Rows are points. Each copy is the shape, with its points in the same order, stretched, turned, moved and blurred by noise. Some copies are also mirrored. Which?

Shape (6 x 3)
[[ 0.01 -0.19 -0.27]
 [-0.54  0.28  0.14]
 [ 0.34 -0.28 -0.31]
 [ 0.33  0.24  0.27]
 [-0.12  0.01  0.33]
 [-0.19  0.24 -0.20]]
Copy 1 (6 x 3)
[[ 0.01  0.15 -0.25]
 [-0.41 -0.28 -0.24]
 [ 0.28  0.28  0.00]
 [-0.13 -0.15  0.24]
 [-0.32 -0.04  0.11]
 [-0.14 -0.23 -0.25]]
Copy 1 is: mirrored
Copy 2 (6 x 3)
[[-0.06 -0.43 -0.23]
 [-0.56  0.25  0.09]
 [ 0.27 -0.52 -0.36]
 [ 0.38  0.30 -0.20]
 [-0.08  0.06  0.27]
 [-0.25  0.11 -0.39]]
Copy 2 is: only turned
Copy 3 (6 x 3)
[[-0.17 -0.14 -0.32]
 [-0.15  0.20  0.60]
 [-0.02 -0.18 -0.72]
 [ 0.35  0.18 -0.23]
 [-0.11  0.36  0.16]
 [ 0.03 -0.13  0.08]]
Copy 3 is: mirrored
Copy 4 (6 x 3)
[[-0.02 -0.16 -0.12]
 [-0.38  0.35 -0.13]
 [ 0.30 -0.27 -0.13]
 [ 0.49  0.30 -0.14]
 [ 0.12  0.20  0.22]
 [-0.19  0.20 -0.52]]
Copy 4 is: only turned

Shape (8 x 4)
[[-0.12 -0.03  0.15  0.23]
 [ 0.08 -0.44  0.07  0.21]
 [ 0.23  0.21 -0.15 -0.61]
 [-0.33  0.26  0.36  0.01]
 [-0.19  0.36 -0.18 -0.15]
 [-0.22  0.13 -0.33  0.32]
 [ 0.59  0.31 -0.03 -0.50]
 [ 0.38  0.10  0.02 -0.19]]
Copy 1 (8 x 4)
[[-0.01  0.17  0.10 -0.27]
 [ 0.04  0.06 -0.39 -0.13]
 [-0.19 -0.54 -0.14  0.34]
 [-0.22  0.08  0.43 -0.33]
 [ 0.00 -0.28  0.24 -0.01]
 [ 0.23  0.03  0.16 -0.16]
 [-0.35 -0.23 -0.13  0.54]
 [-0.22 -0.07 -0.12  0.32]]
Copy 1 is: only turned
Copy 2 (8 x 4)
[[ 0.15 -0.10  0.22  0.20]
 [-0.26  0.25  0.20  0.23]
 [-0.16 -0.14 -0.67 -0.09]
 [ 0.53 -0.03  0.11  0.16]
 [ 0.23 -0.36 -0.20 -0.13]
 [-0.05 -0.37  0.17 -0.15]
 [-0.11 -0.27 -0.72  0.26]
 [-0.20 -0.25 -0.38  0.29]]
Copy 2 is: mirrored

Shape (12 x 6)
[[-0.32 -0.16 -0.06  0.06  0.47  0.17]
 [ 0.01 -0.33 -0.15  0.24  0.24  0.25]
 [-0.36 -0.26 -0.10  0.15  0.27  0.19]
 [-0.37 -0.18 -0.13  0.15  0.56  0.31]
 [-0.20 -0.22  0.59 -0.02  0.06 -0.27]
 [ 0.19  0.28 -0.16  0.10 -0.09  0.04]
 [-0.25 -0.03  0.08  0.03 -0.33 -0.30]
 [ 0.02  0.39  0.16 -0.10 -0.32  0.25]
 [-0.25 -0.18  0.23 -0.06 -0.25  0.04]
 [-0.13 -0.19 -0.45 -0.25  0.39  0.31]
 [-0.22 -0.08  0.24  0.11 -0.22 -0.49]
 [ 0.00  0.46  0.29  0.23 -0.05  0.28]]
Copy 1 (12 x 6)
[[ 0.30  0.10  0.30 -0.01 -0.13 -0.38]
 [ 0.03 -0.20  0.37 -0.22  0.04 -0.15]
 [ 0.31 -0.05  0.32 -0.20 -0.16 -0.33]
 [ 0.30  0.09  0.49 -0.08 -0.11 -0.41]
 [ 0.57  0.09 -0.14  0.33 -0.44  0.06]
 [-0.14 -0.23 -0.21 -0.01 -0.19 -0.25]
 [ 0.43 -0.14 -0.38 -0.04 -0.42 -0.25]
 [-0.22 -0.03 -0.22 -0.08 -0.50  0.00]
 [ 0.24  0.01 -0.05 -0.16 -0.42 -0.01]
 [-0.06  0.19  0.28 -0.37  0.17 -0.41]
 [ 0.59 -0.15 -0.43  0.20 -0.39 -0.25]
 [-0.11 -0.14 -0.01  0.16 -0.61 -0.09]]
Copy 1 is: only turned
Copy 2 (12 x 6)
[[ 0.21 -0.57  0.18  0.31 -0.01 -0.19]
 [ 0.15 -0.55  0.07  0.07  0.10  0.15]
 [-0.02 -0.55 -0.10  0.34  0.02 -0.11]
 [ 0.29 -0.66  0.11  0.27 -0.03 -0.17]
 [-0.64 -0.21  0.22  0.47 -0.21  0.01]
 [ 0.30  0.21 -0.10 -0.24  0.11 -0.11]
 [-0.48  0.16 -0.36  0.35  0.05 -0.09]
 [-0.20  0.26 -0.25 -0.43  0.04 -0.29]
 [-0.54 -0.19 -0.30  0.23  0.02 -0.13]
 [ 0.35 -0.60  0.20  0.36  0.42 -0.18]
 [-0.40  0.08 -0.21  0.45 -0.12  0.07]
 [ 0.06  0.22 -0.17 -0.57 -0.14 -0.21]]
Copy 2 is: mirrored
